Every row gives one point. To make a cloud, some directions were put in groups of two or more. Within a group, all points are equally far from the middle, so they leave a hole (a ring in 2 directions, a hollow ball in 3). The other directions are filled evenly. Then the cloud was stretched, turned, moved and blurred a little. How many holes are there, and how many directions does each take, smallest first?
(in the rows, 128 means zero)

Cloud:
[[103 103]
 [128 171]
 [ 93 175]
 [118 105]
 [135 116]
 [ 82 112]
 [ 85 170]
 [120 105]
 [123 174]
 [120 175]
 [138 162]
 [ 91 174]
 [ 72 154]
 [126 173]]
Holes: 1 (2)

Cloud (19 x 3):
[[ 88 149  98]
 [133 113 104]
 [ 79 123 168]
 [109 130 191]
 [177 179 130]
 [154  96  95]
 [110  85 136]
 [139 112  96]
 [159 154 150]
 [104 138 139]
 [ 68 145 132]
 [ 76 173  88]
 [ 67 103  99]
 [162 101 135]
 [158 123 134]
 [120  74 127]
 [ 97  84 128]
 [120 118 166]
 [182 161  75]]
Holes: 0

Cloud (27 x 4):
[[107 151  50 125]
 [100 132 138 180]
 [136  90 157 129]
 [137 122 180 127]
 [131 131 157 186]
 [136 111 126 172]
 [125 116  72  76]
 [145 153 118  90]
 [158 168 126 141]
 [155 165 144 163]
 [ 63 154  89 131]
 [147  83 113  91]
 [148 105 158  87]
 [180 134 148  96]
 [179 145 143 112]
 [171 130 138  82]
 [ 94 184  89 149]
 [125 157 162 179]
 [ 79 175  96 170]
 [ 80 133  91  98]
 [ 63 161  94 138]
 [ 84 169 115 127]
 [ 96 140 144 116]
 [151 168 108 151]
 [ 97 108 103  98]
 [179  93 107 122]
 [182 133 159 103]]
Holes: 1 (4)

Cloud (56 x 6):
[[114 105 103 115 178 158]
 [101  96 149 188 157 132]
 [ 89 139  58 158 162 101]
 [119 141  97  97 124  70]
 [ 99 134 176 119 122 121]
 [ 93 137  64 108 154 138]
 [ 86 116 145 130 137 176]
 [ 66 118  79 111 156  99]
 [ 69 118  77 185 150 147]
 [156 162 118 138 125 160]
 [155  76  70 125 124 124]
 [ 59 111  80 177 121 130]
 [135 134  53 163 132 102]
 [101 156 156 184 141 159]
 [ 81  98  95  81 135 127]
 [ 59  82 112 161 124 115]
 [ 74 132 110 166 196 118]
 [ 98 107  73  85 104 129]
 [123  77  74 120 144  89]
 [175 107 105 170 135 128]
 [153 144  91 181  96 115]
 [115 102  92 111 144 176]
 [ 79 100  85  95 133  91]
 [ 60 104 138 177 108 124]
 [171 109 123 147 120  90]
 [161 133  85 165 165 110]
 [125 111  74 141 186 110]
 [ 73 130  55 145 137 110]
 [ 82  83 132 184 148 118]
 [ 56 112 150 174 143 140]
 [127 113 121  73 146 136]
 [ 96 106 154 134 160 161]
 [138 135  73 109 168  96]
 [132 154 108 150 165 170]
 [ 91  85 111 109 112 167]
 [ 76 125 139 109 173 103]
 [122 143  66 116  89 116]
 [141  91  93 192 128 145]
 [106 191 120 138 134 107]
 [132 185 101 141 107 122]
 [148 122  59 157 143  96]
 [114  78 123  90  95 106]
 [ 95 136 109 110 137  63]
 [106 130 139 107  90 160]
 [ 92 129 176 123 125 125]
 [ 87 124  72 147 188 124]
 [116 104 156 140 166 150]
 [ 97 102  70 155 108  84]
 [108  85 109  95 169 108]
 [ 86 108 131 126 146 177]
 [141 169  77 170 124 136]
 [ 95 117 114 156  64 126]
 [142 149 139 124 165  92]
 [ 90 166 155 156 138 156]
 [ 92 149 141 114 114 161]
 [159  98  70 100 123 138]]
Holes: 1 (6)

Cloud, 103 rows:
[[137  73 116 148 160 113  87 131 134]
 [ 88 111 142 144 192 172 103 134  93]
 [128 155 156  62 156 139 109 144  91]
 [ 84 167 172 127 171 132 110 115 102]
 [189 166 105 134 108 121 159 110 126]
 [ 88 130 126 171  87 111 111  73 115]
 [152 139 115 102 140 147  84 155 120]
 [133 151 134  81 121 167 209 119 113]
 [125 145  95 157 177 129 112 148 160]
 [115 132  72 190  93 184 165 120 151]
 [159 163 142 116 144 176  97 128 113]
 [151 124  44 152 116 174 120 147 115]
 [144 178  58 150 136 104 166 133 129]
 [127 170  84  86  82 125 153  91 142]
 [ 95 117 107  78 111 168 131 136 113]
 [107 195  93 111 121 199 137  99 117]
 [125 111 117  50 162 142 137 127 102]
 [134  88  67 119 126 120 110 123  90]
 [ 78 165 105 145 114 222 149 117 136]
 [187 111  48 148 109 105 182 127 116]
 [ 89  95 100 146 104 130 158  79 132]
 [137 167 134 167 164 148 135  98 153]
 [108 145  54 122  86 162 117 108 110]
 [165 136 181 127 126 152 143 130 127]
 [101 150  50 158  71 159 129 129 171]
 [134 126  89 112 125 139 166  65 128]
 [148 130 105 106  89 175 173  87 154]
 [105  99 121 131 164  86 121 161  89]
 [ 94 114 145 165 115 103 140 128  93]
 [120 120  91 204 100 150  87 147 136]
 [185 132 103 133 153  80 106 141 123]
 [209 110  68 115 136 104 158 153 142]
 [112 110 113  86 191 175 118 115  93]
 [130 135 155 112  73 146 126  91 123]
 [174 125  44 157  62 144 139  90 141]
 [113 121 137 108 181 157 120 154 171]
 [149 115 168 175 166 154 126 141 126]
 [154 104 128  80  80  91 142 125 120]
 [196 139 103 140 100 104 124 155 145]
 [191 118 114 123 188 143 185 125 113]
 [157 122 105 186 170 147 174 120 127]
 [181 132  60 162 169 116 144 139 148]
 [ 93 111  90 126  88 184 135  96 162]
 [ 83 155  91 114  69 147 101 125 130]
 [135 185  52 120 150 166 167 126 136]
 [ 99 141 111 170  93  86 164 108 124]
 [196 146  75 136 156 146 187 128 131]
 [165 144  66 164 126 185 151 115 102]
 [156 134 147  94 122  99 152 177 130]
 [150 140 139 103 160 174  98 155  98]
 [ 83 134 132  78 101 133 149 150 117]
 [ 99 178 111 152 103 170 138 112 172]
 [ 88 129 133 142 179 182 121 105  74]
 [106  96 122 134  68 145  85 100 138]
 [120  98  69 146  36 142 130  89 154]
 [142 125  79  93 160  95 141 119 164]
 [119 136 135 152 192 136 160 168 122]
 [100 180 110  77 160 126 151 101 139]
 [138 124 160 165 156 149 113  80 111]
 [165 143  87 137 177 187 105 112 123]
 [114 133  82 113 166 165 184 121  90]
 [ 74 152 131 171 115 222 124 101 119]
 [157 132 139 120  80  96 162 132 151]
 [178 176 111 150 172 151 165 121 114]
 [140 181  97 144 154 185 133 132  89]
 [ 87 136  95 134  88 187 105  99 163]
 [117 169 166  53 167 145 170 139  76]
 [ 90 108 112 129  64 166 112  96 124]
 [ 88 147 106  97 172 133 164 137  83]
 [122 151  45 116  78 165 153  99 142]
 [125  85  89 206 126 143 140 120 111]
 [140 154 159 164 144 150 123 145 146]
 [109  81 101 200  89 136 121  92 113]
 [174 182 100 147 148 175 175 102 117]
 [112 144 144 167 119 220  99 110 118]
 [ 64 138 136 160 146 210 103 117 117]
 [109 142 117 106 139 174 158  89  73]
 [145  86  94 141 106 181 155 109 166]
 [167 161  80  94 114 128 135 133 174]
 [116 166 110  92 160 143 146  79 153]
 [122 165  77 123 138 220 159 139 156]
 [150 131 131  87 130 122 186 171 140]
 [103  90 175 130 145 154 166 117 105]
 [164 179 102 144 158 157 179 130  98]
 [140 126 121  86 141 125 163  72 126]
 [137 148  65  90 150 165 197 113 132]
 [147 171 117 151  99 168 182 129 122]
 [145 167 127  97 161 153 168 188 114]
 [167  91  73 146  99 112 126 114  86]
 [105 120  56 144 120 149 111  87 107]
 [175 135  48 140  90 163 159  96 153]
 [152 107 108 132 113 148 195 152 137]
 [126  64 114 149 115 118 135  88 141]
 [ 89 145 134 172 156 201  86 104 138]
 [107 135 119 131 122 100  79  89 113]
 [160 105  63 180 168 146 115 125 129]
 [111  91  81 106 149 101 129 118 161]
 [153 181 131 125 122 169 150  77 106]
 [143 119  99 106 105  99 160 162 180]
 [128 140 155 136 136 114 158  87 153]
 [ 93 138  95 109  62 152 110 106 113]
 [139 188  89 112  83 103 150 102 128]
 [112 141 110 120 166 130 127 147  67]]
Holes: 2 (2, 6)
